Rows are points. Each copy is the shape, with its points in the same order, turned, moved and blurred by noise. Say if it was mirrored as well.

Shape:
[[  2  28]
 [ 62 -43]
 [-58  -8]
 [ -5  26]
 [ 15 -22]
 [ -7 -10]]
Copy 1 (6 x 2):
[[ 11  24]
 [ 95  -8]
 [-25 -35]
 [  4  16]
 [ 49 -12]
 [ 20 -12]]
Copy 1 is: only turned
Copy 2:
[[-20  27]
 [ 70   1]
 [-50 -37]
 [-25  23]
 [ 21  -7]
 [ -4 -10]]
Copy 2 is: only turned
Copy 3 (6 x 2):
[[ 44  -5]
 [-49  24]
 [ 44 -70]
 [ 40  -8]
 [ -8  -8]
 [ 10 -25]]
Copy 3 is: mirrored
Copy 4, 6 rows:
[[ -8 -39]
 [ 56  28]
 [-63   5]
 [-13 -35]
 [  7  11]
 [-13   0]]
Copy 4 is: mirrored

Shape:
[[ 11 -53  30]
 [-18  60 -10]
 [-12  32  27]
 [  9  35  -7]
 [-46 -62 -43]
 [ 43  40  -9]
 [-14  25  23]]
Copy 1 (7 x 3):
[[ 18 -21  56]
 [-41 -24 -52]
 [-30 -49 -15]
 [-12 -21 -39]
 [-29  57  49]
 [ 24 -24 -52]
 [-31 -43 -16]]
Copy 1 is: mirrored
Copy 2:
[[-23  48  -7]
 [  2 -64  38]
 [ -2 -19  46]
 [ 12 -39  13]
 [-87  -9 -43]
 [ 44 -33   1]
 [ -8 -20  41]]
Copy 2 is: mirrored
Copy 3:
[[ -8  27  63]
 [-10 -14 -50]
 [  5 -24  -5]
 [ 11  11 -25]
 [-95  46  30]
 [ 39  32 -27]
 [  1 -13  -6]]
Copy 3 is: mirrored

Shape (10 x 4):
[[-27 -50 -16 -10]
 [ 15 -51  50 -59]
 [-53 -55  22 -15]
 [ 28  78  23 -15]
 [-63 -52  22 -14]
 [ 35  91  21 -35]
 [-50 -30 -16  28]
 [ 55  66 -17 -21]
 [-18  11 -38  12]
 [-22 -32 -15  81]]
Copy 1:
[[-55 -22 -29 -13]
 [  1 -30  26 -79]
 [-58 -21  23 -10]
 [ 69  65  -6   1]
 [-63 -14  22 -11]
 [ 83  82  -3 -27]
 [-53 -10 -21  35]
 [ 76  57 -49 -26]
 [-19  21 -43  22]
 [-16 -24 -35  72]]
Copy 1 is: only turned
Copy 2, 10 rows:
[[ 35 -38   2  27]
 [ 34 -71   0 -59]
 [  1 -62  47  19]
 [-14  59  -8 -58]
 [  5 -73  47  21]
 [ -1  64   9 -67]
 [ -1 -25  17  60]
 [ 23  75 -21 -40]
 [ 25  29  13  34]
 [-30 -25 -28  75]]
Copy 2 is: mirrored
Copy 3:
[[-28 -29 -27 -21]
 [ -7 -43  13 -88]
 [-58 -20  -7 -49]
 [ 72  30  61  -5]
 [-79 -20  -3 -44]
 [ 65  20  82  -6]
 [-47   4 -28  -4]
 [ 95   0  17  20]
 [  8   6 -16  26]
 [-22  59 -60  -8]]
Copy 3 is: mirrored

Shape, 12 rows:
[[-18 -21  -4 -19 -10 -38]
 [-20  31  24 -27 -31  22]
 [-22 -39   6   9  48 -56]
 [ 25 -60  13  30  44  33]
 [ 13  33   2 -19   9  42]
 [-17  -7 -30  55  -8 -11]
 [-74  15  34 -14  -3 -77]
 [-41 -30 -29 -12  -4 -15]
 [ 19 -41  38  -6   9  27]
 [ 36  28 -18  60 -16  15]
 [ 41  47   8 -22  21 -20]
 [-15   3 -29  21 -13  -2]]
Copy 1:
[[ 16 -21  -8  11  32  11]
 [ 19   3  20 -21 -35   8]
 [ 26 -58  -2 -27  76 -10]
 [-17 -88 -29 -64   7 -43]
 [ 15   1  -9 -66 -33 -11]
 [  7 -16 -15   6  20 -73]
 [ 70 -17  59  30  50  18]
 [-19 -12  13   2  35 -16]
 [ -1 -65 -15 -47 -24   3]
 [ 32  -9 -46 -28 -26 -75]
 [ 64   7 -36 -56   4  16]
 [  3   0  -5  -5   9 -47]]
Copy 1 is: mirrored
Copy 2 (12 x 6):
[[-19  26  13  -9  24 -11]
 [-22  -8 -19  -9 -25  52]
 [-30  19  47  38  51 -26]
 [ 32 -60  59  18  42 -13]
 [ 23 -19   2  20 -30  45]
 [ -2 -23 -29  28  21 -41]
 [-95  44   1  26  22   8]
 [ -1  21 -15   4  54   1]
 [  7 -41  49 -17  15  15]
 [ 20 -49 -23  27 -37 -38]
 [  6  20  32  29 -61   5]
 [  4  -7 -27  16   9 -19]]
Copy 2 is: only turned
